Each row of a before or after table is a point. The points were changed in one or more steps. Then noise was added and the rows were shuffled. The steps act on how far a point lies along the listed directions, d1 being the first. What was done? A step turns or swaps two directions, mirrors them in a line or flattens them onto one, adds a multiple of one to another, or multiplies one. Angles are multiples of 10 degrees, from the lower direction toward the higher: turns from -170 to 170, lines from 10 to 170 but not 90. Use the fewest steps. Two steps may share a direction if one is a turn and the other turns, adds or multiplies; they go together, in the order done. Otherwise the lowest direction goes first.
(in the rows, 128 means zero)

Directions:
(1): [111 158  82]
(2): [137 177 157]
(3): [182 130 109]
Before:
[[150 165 137]
 [119 141 114]
 [160  82 120]
 [ 78 134 118]
 [125 127 130]
 [ 36 100 155]
 [135 169 113]
 [135 204 106]]
After (8 x 3):
[[121 205 153]
 [128 125 130]
 [114  57 202]
 [128 105  79]
 [147 166 129]
 [101 119 171]
 [121 169 137]
 [112 136 137]]
Steps: turn d1 and d2 by 30 degrees; turn d1 and d3 by -70 degrees

Directions:
(1): [154 115  91 128 158 171  69 110]
(2): [ 86 105 158 140 129 105 100  63]
(3): [152 109 105 165 184  84 156 119]
(4): [132 165  94 176  85  96  96 131]
(5): [ 78  91  78  99 126 104 118 158]
Before, 13 rows:
[[105 124 137 107 125  98 103 108]
 [ 91 133 156  81  84 149 121  82]
 [104 130  81 123  83  88 161 226]
 [ 54  88 110  73  96 100 113 141]
 [157 113 171 121 182 149 186 115]
 [112  71 122  90 184 129 151 162]
 [ 99 145 112 124 113  86 197 215]
 [167 128 131 136 211 108 175 118]
 [114 104 153  72 128 125 135 117]
 [103 183 159 124  52 138 153 148]
 [ 81 103 139 159 131  71 154  75]
 [127 135 160 115 132 126 112  95]
 [109  96 111 128 174 150 141 105]]
After:
[[142 137  96 141 129 103 198 172]
 [ 81 102  89  65  97 117 127 181]
 [128 143 127  96 116 102 141 159]
 [126 169 124 124  84 181  90 124]
 [132 111 141  67 129 135 143 140]
 [123 156 139  70  78 160 156 141]
 [107 102  74 134 165 140  69 126]
 [158 118 134 140 217 108 157  97]
 [159 107 165 122 190 158 168 101]
 [ 95  87  62 138 126 124  46 131]
 [101  65 127  93 186 127 137 140]
 [106 106 123 126 160 134 177 128]
 [146 153 154 106 123 125 148 140]]
Steps: multiply d1 by 0.4; turn d1 and d2 by 130 degrees

Directions:
(1): [107 114 130 120 114 175 163 137  50 145 152 120  67 112]
(2): [ 71  88  97 117 111 118  58 142 144 161 168 137 112 154]
(3): [115 141 186 166 164 120 123 143 132 120 115 118  80 206]
(4): [162 120 169 103 133 147 102 148 172 187 104  93  91  84]
(5): [120  82 200 127  60 102 111 102 114  93 115 134 133 113]
Before, 13 rows:
[[134 127 204 124 115 120 127 117 155 119 105 105 113 124]
 [116 120 160 120 139 157 132 167  86 179 135 124  62 127]
 [ 91  94 115 113 128 150 134 133  61 163 138 116  79 101]
 [106 123 172 136 112 149 169 129  75  97 131 121  95 120]
 [142 157 118 125 186 186 136 164 129 165 142 100 104 146]
 [132 133  98 129  92 188 223  98  17  96 151 135 111  89]
 [128 101 168 107  53 151 121  93 124 130 133 116 119  57]
 [138 142 123  97 103 127 166  99  79 121 133 143 141  83]
 [205 127 133 114  86 144 190  95 133 107  78 111 183  49]
 [106 120  86 123 124 150 122 158 100 130 169 130 102 125]
 [154 117 130 117 102 100  91  88 158 117 106 123 176  91]
 [170 125 163  95 115 168 165 138 102 159 113 102 103  64]
 [172 198 104 136 209 165 190 127 128 153 118 120 124 131]]
After:
[[134 109 182 143 130  69  96 115 165 107  82 128 149 140]
 [ 79  82 188 123  64 136  58 114 139 145 153 119  81 131]
 [107  98 143  83  90 150 115 124 123 155 147 108 106  84]
 [131 144  49 101 152 125  94 115 191 170 150 149 188 112]
 [ 96 103 123 128 128 158  93 130  85 163 151 107  57 140]
 [152 144 150 155 138 100 128 137 157  78 110 129 147 155]
 [ 93  59 145  89  82  99  16 149 194 185 148 122 128 121]
 [149 116 170 116 109  89  88 138 180 145 103 139 162 112]
 [ 96 119 143 114  97  88  95 110 129 131 144 147 128 147]
 [ 59  42  84 100  71 133  43 144 142 193 169 120  96 150]
 [120 107 156 117  79 108 129 111 137  80 120 136 174  92]
 [157 136 108 115 156 128  88 142 201 151 130 117 185 128]
 [116  98 134 145  71  73  97  80 172  69 122 160 204 152]]
Steps: mirror d1 and d5 in the line at 70 degrees; turn d2 and d3 by 130 degrees; add 1 times d4 to d2
